Each row of a before or after table is a point. One or more steps were done to the points. Then noise was added and the rows were shuffled. The steps act on columns, c1 being the first. What was done? A step turns or swaps two columns, mirrors them in a line or flattens them onto one, adds a multiple of one to another, or multiplies or shifts one. Angles are multiples of 10 degrees, from the lower column toward the higher: turns from -170 to 170, lines from 10 to 170 but not 90. Use the fewest steps. Two steps may share a column if one is a turn and the other turns, adds or multiplies; they go together, in the order done. Otherwise the lowest column goes first.

Before:
[[-0.4 -1.2  2.7]
 [-2.1  4.5 -0.5]
 [ 0.5  3.9 -8.9]
 [ 0.1  4.4 -0.7]
 [-0.2  4.3  4.7]
 [-0.7  3.0  4.1]
 [-0.4  1.0  1.9]
 [-4.3 -1.5  4.8]
 [-3.3  1.6  0.6]
 [-2.2  0.1  2.8]]
After (10 x 3):
[[ 1.6 -3.9  2.5]
 [ 6.4 -5.8 -4.4]
 [-1.8  1.7  1.6]
 [-2.7 -1.7  4.0]
 [-0.7  1.2  3.2]
 [ 1.7 -0.4  3.4]
 [-1.2 -0.3  1.8]
 [ 0.5 -4.2  0.9]
 [-0.8  3.7  5.5]
 [-3.4 -2.8  4.5]]
Steps: turn c1 and c3 by 130 degrees; turn c2 and c3 by 160 degrees

Before (14 x 4):
[[ -1.5  12.8   3.6   3.4]
 [ -1.4   0.6   4.0   0.6]
 [  3.9  -2.4   0.2  -0.2]
 [ -1.6   2.8   1.9  -2.1]
 [ -1.4  -1.6   3.5  -1.1]
 [ -2.2   4.0   1.5   2.9]
 [ -1.6  -0.6   0.0   0.4]
 [ -1.9  -0.2   3.3  -1.8]
 [  1.1  -1.4   3.0  -0.7]
 [  2.7  -2.7 -10.0   2.3]
 [  1.9  -2.5   2.3   1.1]
 [  1.6  -2.3   3.9  -0.1]
 [ -3.6  -1.6   3.8   0.4]
 [  3.8   1.6   0.6   1.2]]
After, 14 rows:
[[  5.9   1.8   1.2   0.7]
 [ -7.6   2.5   2.6   2.6]
 [  1.4   1.5  -2.1  -0.8]
 [ -0.2  -1.7  -3.5   1.0]
 [  2.8   1.6  -0.3  -0.9]
 [  2.6   2.9  -2.7   0.9]
 [  0.8   0.5   1.5   0.3]
 [  0.5  -3.0   0.7  -2.1]
 [  2.3   0.1   0.4  -1.9]
 [  7.3 -12.8  -0.5   3.4]
 [ -2.3   2.5  -3.5  -0.5]
 [  5.2  -0.7  -0.9   0.8]
 [  2.9   1.8  -3.4  -0.1]
 [  5.2  -4.2   0.8   2.5]]
Steps: turn c1 and c3 by -120 degrees; add 1 times c4 to c1; multiply c2 by -1

Before:
[[ 3.0 -0.7 -0.4 -2.6  0.2  3.5]
 [ 1.2 -0.3  1.7 -2.2  5.0  2.9]
 [ 1.1  0.3  0.8 -2.1  2.6 -0.7]
 [ 2.1 -2.8  0.6  0.5 -0.9  2.6]
 [ 1.0  1.0 -4.7 -5.3  1.7  2.5]
 [-1.4 -4.4  2.0 -3.7 -1.0  1.5]
 [-2.7 -4.1  1.8  1.9 -1.7  2.4]
 [ 1.4 -1.0  1.2  4.0  0.2 -2.7]
 [-3.0  1.1 -0.3 -3.5 -1.9 -1.6]
 [-0.7 -0.1 -0.7 -3.3  6.3 -3.3]
 [ 1.6 -2.6  2.3 -3.7  1.3  1.4]]
After, 11 rows:
[[ -6.0  -2.6  -2.0  -3.2   1.8   1.5]
 [-11.4   1.1   1.8   0.8   0.4  -1.6]
 [  0.7  -4.1   1.0   3.3   2.2   2.5]
 [ -9.7  -4.4   0.2  -0.6   2.2   1.5]
 [ -7.9  -0.1  -5.7  -0.9  -2.9  -3.3]
 [-10.3   1.0   0.1  -3.6  -5.0   2.5]
 [ -3.3  -0.3  -5.3  -2.1  -0.1   2.9]
 [ 10.5  -0.9  -0.6   0.7   1.0  -2.7]
 [ -1.8  -0.8  -0.1  -3.9  -0.5   3.5]
 [ -3.2   0.2  -2.6  -2.0  -0.2  -0.7]
 [  3.8  -2.8   0.6  -1.6   0.9   2.6]]
Steps: turn c1 and c4 by -60 degrees; multiply c1 by 2.5; turn c3 and c5 by 110 degrees

Before, 8 rows:
[[-0.7  1.1 -2.5  0.3 -3.6 -2.8 -1.7 -2.0]
 [-0.4 -1.5 -0.4  1.8  0.7 -4.6  2.7  0.9]
 [-1.3 -0.7  0.5  0.0  8.4 -3.6 -3.6  2.3]
 [ 1.2  3.4 -1.2 -1.0  6.4 -2.1  1.1  2.9]
 [ 1.0 -0.2 -0.8  1.2 -1.1  0.6  2.3 -7.8]
 [ 3.0  2.4  3.2  2.3 -5.4 -2.9  0.7 -8.8]
 [-4.4  1.7  1.4 -2.8  6.1 -2.8  0.9  2.1]
 [ 0.9 -2.0  0.4 -4.9  4.6 -3.8 -1.3  2.9]]
After (8 x 8):
[[-0.7  2.7 -0.4  3.6 -5.0 -4.2 -2.7 -8.5]
 [ 1.0 -0.4 -2.9 -1.2  8.1 -2.6 -2.8  2.9]
 [-3.8 -2.0 -2.9 -3.2  4.4 -2.6 -0.1  3.0]
 [ 0.7 -0.4  0.2  1.6 -0.9  0.5 -0.8 -8.3]
 [-1.7  3.6 -2.4 -0.1  7.2 -0.1  2.0  2.5]
 [ 0.5  0.9 -3.7 -0.6 -3.2  0.3 -2.4 -1.2]
 [ 1.5 -1.3 -3.7  0.9  0.0 -2.2  3.4 -0.2]
 [ 1.8  2.1 -1.1 -5.4  6.6 -3.0  1.2  1.5]]
Steps: mirror c1 and c4 in the line at 70 degrees; add 0.3 times c2 to c5; turn c3 and c6 by -50 degrees; turn c7 and c8 by -20 degrees
